Each row is a point. To make a cloud, some directions were put in groups of two or more. Within a group, all points are equally far from the middle, so they leave a hole (a ring in 2 directions, a hollow ball in 3). The other directions are filled evenly. Then the cloud was stretched, turned, moved and blurred a little. How many holes are there, and how many directions does each take, smallest first?

Cloud:
[[1.72, 1.58, 2.30],
[2.03, 0.58, -2.19],
[-0.32, -0.17, 4.20],
[0.81, -3.40, 3.29],
[1.00, 0.27, 3.95],
[-0.81, -3.18, 2.93],
[-0.65, 2.02, 1.19],
[-1.04, 1.80, 1.64],
[2.63, -4.07, 0.99],
[-2.04, 1.01, 0.40],
[-1.89, 1.28, 0.78],
[4.17, -2.04, -1.05],
[-0.24, -3.73, -0.54],
[1.28, -4.31, 0.09],
[-1.94, -1.29, -0.97],
[4.05, -0.08, 1.03],
[0.41, 0.22, -2.46],
[-0.59, 1.33, 3.07],
[-1.36, -0.23, -1.63],
[4.24, -2.63, 0.23],
[3.45, -0.05, -1.70]]
Holes: 1 (3)

Cloud:
[[3.97, -2.53, 1.77],
[0.85, -0.75, 0.39],
[0.72, -0.13, 3.59],
[4.12, -0.26, -0.13],
[1.30, -4.02, 0.42],
[0.47, 0.63, -0.35],
[-2.29, -2.66, -2.66],
[-1.52, 0.67, -1.68],
[-0.97, -1.46, -2.79],
[-1.36, -1.90, -3.45],
[-2.29, -2.75, 0.24],
[-0.07, -4.31, -2.26],
[-0.34, -1.51, 2.20],
[-0.11, -1.38, -0.06],
[-2.40, -3.62, 2.32],
[-0.79, -0.45, -2.16],
[-3.17, -3.89, 1.71],
[2.27, -3.83, 0.29],
[-2.33, -1.61, -0.57]]
Holes: 0

Cloud:
[[0.69, 1.97, -2.62, 2.02],
[1.69, 0.20, -2.01, 1.58],
[2.06, 3.26, 0.38, 0.86],
[1.81, 0.06, 4.98, -0.19],
[1.34, -2.88, 2.65, -2.83],
[0.77, 3.63, 0.01, 0.55],
[0.15, -1.67, 1.89, -0.58],
[-1.59, 1.74, 2.13, 0.55],
[-2.29, -0.53, 3.18, -1.29],
[-2.01, -0.98, -2.70, 0.02],
[-0.57, 2.65, 2.03, -1.54],
[4.72, -1.39, 1.77, -2.14],
[1.47, -0.39, 5.06, -0.18],
[-3.16, 2.53, 1.10, 0.62],
[-1.57, -1.18, 0.20, -4.15],
[1.15, 0.54, -2.24, -2.11],
[-0.34, 2.07, 2.73, 1.11],
[2.77, 1.92, 2.46, -1.20],
[-2.06, 1.64, 3.23, -1.98],
[-0.66, 1.47, 2.39, -2.61],
[-3.66, -0.78, 2.54, -2.67],
[4.54, 1.47, 0.21, -1.69],
[3.06, 1.93, 1.79, -0.64],
[-3.09, 3.84, -2.81, 0.87],
[1.81, -0.47, -1.70, -1.60],
[-4.00, 2.84, -1.38, 2.21],
[-2.58, -1.43, -3.26, -0.26],
[1.95, -1.34, 1.00, -2.79],
[-2.02, 0.83, -2.12, 0.81],
[-2.73, -1.35, -0.51, -1.27],
[-1.21, -1.36, -3.34, -0.97],
[-4.84, -0.98, 0.21, 1.29]]
Holes: 0

Cloud:
[[3.01, 1.41, -1.51, -1.28],
[2.84, 0.56, 1.92, -0.44],
[1.70, -1.29, -1.06, 1.16],
[0.05, 2.11, 3.82, 1.23],
[-2.97, -0.53, -1.75, 0.54],
[-0.97, -2.35, -1.09, 0.54],
[2.71, 2.12, 0.71, 2.87],
[0.20, 2.34, 1.15, -3.47],
[-1.96, 2.77, -0.32, 2.50],
[1.41, 1.96, 0.64, 3.71],
[-1.23, -0.67, 3.31, 1.15],
[1.69, 3.48, -2.58, 1.29],
[-0.28, 4.11, 2.33, 1.67],
[-0.57, 5.26, -0.24, 0.32],
[-3.98, 0.92, -0.36, -0.41],
[-1.55, 0.96, -3.83, -2.45],
[-3.21, 3.14, -1.37, -0.96],
[-2.85, -1.08, -1.33, 0.58],
[0.17, 4.11, -1.78, -2.99],
[-2.17, 3.73, -2.41, -1.64],
[1.21, -1.95, -0.65, -1.35],
[-0.23, 3.16, -2.70, 1.83],
[0.02, 4.66, 0.74, -1.91],
[1.76, 1.22, 2.75, 2.82],
[-3.74, -0.40, -0.84, -2.11],
[-3.02, 0.94, 2.32, -1.09],
[1.14, -1.46, 1.85, -1.42],
[2.15, 2.20, 1.89, 3.08],
[-2.95, 2.65, -2.54, -1.59],
[-0.48, -1.93, 2.60, 0.55],
[-1.18, -1.12, 0.53, -3.56]]
Holes: 1 (4)
